Every row gives one point. Two turns around zero, p and q, are shown by what they do to some points. Write where each new point lands after one turn and then the other. Backwards means that the second turn is done in reverse. Each puzzle has new turns, and all numbers are rounded.

Turn p:
[-18 -50 -15] -> [-11 -53  10]
[ 0 -8 16] -> [-7  2 16]
[ 3 59  6] -> [  2  53 -27]
[16  0 -7] -> [17  0  1]
Turn q:
[ 22  18 -24] -> [ -4  25 -27]
[18 17  4] -> [ 1 25  1]
[-12 -32 -13] -> [ 12 -32 -12]
[-28 -36  48] -> [ 19 -39  50]
[ -1  32 -16] -> [-27  19 -12]
Where do these land?
p, then q: [ 16  47 -34] -> [ -9  34 -49]
p, then q: [-7  1 19] -> [-13  -3  15]
p, then q: [  4 -46  27] -> [ 22 -17  46]
q, then p: [-13  -1 -13] -> [ -6 -17  -5]

Turn p:
[ 17   5  -7 -10 -44  30] -> [ -5 -19 -27   9 -39  24]
[-12 -34  12  13  41  -4] -> [  0 -12  28  14  44 -15]
[-13  26  24 -24 -29 -11] -> [ -2  10  19 -28 -39  13]
[-31   1   4  16  42  23] -> [-14   4  14  -2  51  22]
[ 24 -13  24  -1  43 -29] -> [ 40  11  32  15  22 -25]
[ 23  35 -64 -23 -31  12] -> [ 12   1 -77 -26 -26   8]
[  2  -2  -5  45 -20   8] -> [-33  14 -14  32  -5  -1]
[ -9 -19  12 -15  -2 -29] -> [  2 -10  25 -13  -7 -27]
Turn q:
[ -7  21   8 -73 -15  39] -> [ 25 -16 -20 -72 -18  29]
[-13 -41  23 -16 -30 -32] -> [-27 -15 -35   4 -37 -31]
[-47  10  -4  10 -12 -20] -> [-36  15 -31  -1  22   2]
[ 13 -16 -14   3  24   8] -> [ 21 -13   7  23   1   9]
[ 13   2 -17   3 -16  24] -> [ 10  18  12  -2 -17  21]
[ 36  -2 -12  32  17 -29] -> [ 17  14  23  39  10 -31]
[ 5 26 16 42 32 10] -> [-11  -3  46  10  39   1]
Where do these land?
q, then p: [-42 -16  11  10  65 -11] -> [-12 -23   7  25  69 -23]
q, then p backwards: [ 22 -19 -29  -4 -28 -27] -> [ 41  17  -6  15 -19 -25]
p, then q backwards: [ 18 -14  17   4 -20  -2] -> [ 18 -29   2   9  -3   1]
q, then p: [  7  53   7  -6 -43 -64] -> [ 31  49  -3 -68  -9 -27]
p, then q: [ 18   1   3 -25  19  23] -> [ 24 -11  24  11 -20   8]
q, then p: [-1  8  5 16 35 26] -> [  7 -13  26  25  22  16]
q, then p: [ -4  -9   5 -24   2  23] -> [  3 -32  -8   5  -9   6]
q, then p: [-18  -5 -19  29 -30  33] -> [-30   7  -5  -6  -4  50]

Turn p:
[  4  -6  -4  14  13  32 -26 -14] -> [10  8 25 30  9 19  6 13]
[ 10   9 -14   9  -4  23  22   1] -> [ 11  14 -10   8  18  -4  22 -15]
[  3 -29 -11   3 -12 -12 -26 -16] -> [  0 -30  -6  24 -11  16 -11  14]
[ 15   3  57  -5 -23 -25  19 -17] -> [ -8 -36  17 -43 -22   7  15 -32]
[ 16 -25   0  15 -18  16  10  87] -> [ 15  34 -51 -24 -27  10  48  42]
[ -6 -32 -19  19  64  14   7   1] -> [-43  15   8  24  40   0  15  40]
[  6  70   8   3 -22 -51  -4  -5] -> [ 34 -21  17 -30 -22 -61 -23 -24]
[  6  -7 -15 -45  21 -18 -46 -17] -> [  8 -20   9   0  18  18 -59  28]
[  0 -29  -6 -21  36  16  25 -23] -> [-36   1  -1   4  46  24  -1  -3]
[-41  61  15   0 -28 -11   9   0] -> [ 10  26  14 -14 -36 -39 -21 -47]
[-14 -15 -13   8 -27  15  10   2] -> [ -1   8 -24  22 -14  10  10 -15]
Turn q:
[ 15  -9 -37  24   2 -23  14   7] -> [  5  36 -27  19   2 -24   1  -8]
[ 62   6 -22 -31   5   0  -7 -52] -> [ 67 -19 -21 -28 -14 -36  22   8]
[-36 -17  20  -9   2 -45 -43   9] -> [-31 -17  38   1  25 -34 -36 -16]
[  0  -5  24 -20 -22   2  39  -5] -> [ -8 -18  12  16  -7   9  46   2]
[-16  35 -37  21 -12  35  22  38] -> [-25  57 -17 -14 -25  38   6  12]
[-56 -16  15   9   8  27 -13 -41] -> [-18 -42  -3 -14  -6  31 -22 -51]
[-11  37  -7   5 -14  17  16  33] -> [-18  38  12 -10 -13  29  11  16]
[-27  12   6  16  23 -25   9 -20] -> [  5   9  13   1  26   7  -2 -42]
[ 48 -20   4 -32  20  16 -12   2] -> [ 26 -30 -23 -10  13 -15   4  45]
[ 21 -23  34  18 -12  -4 -24  29] -> [ -3 -13  15  39  -1  -5 -30  34]
Where do these land?
q, then p backwards: [ 13  19  -1  27 -29 -18 -11  39] -> [-40  12  -5  15  22  17 -33  15]
p, then q backwards: [-15  -2  -7  29 -13 -12  33   0] -> [ -9 -27 -23  -8 -20 -15  21  -9]
q, then p: [-41   9 -14 -57   2  13  -1 -21] -> [-37   1 -22 -17  15  34 -38 -29]
p, then q: [ 23   5  -9 -27  12  36  13 -26] -> [ 34 -15 -22 -17  26  27  -8  -1]
q, then p: [-10  -1  44 -10 -15   8  -9  34] -> [-21  30  10  -9 -35  19  18  15]
p, then q backwards: [ 17 -26  -5  51 -27 -12 -16 -15] -> [ 25 -32  30  -9 -35  10  25 -18]
p, then q: [ -6   2 -25 -13  92  48 -31 -20] -> [ 10  17  29  -6  63  67 -53  22]
q, then p: [  6  16  25   0 -14 -25   3 -19] -> [ -7 -24  18 -19  -5   6  25 -10]
p, then q backwards: [ 13 -22  -8   2  -7 -38  19  28] -> [ 10 -30 -27 -32   2  25  -1   1]
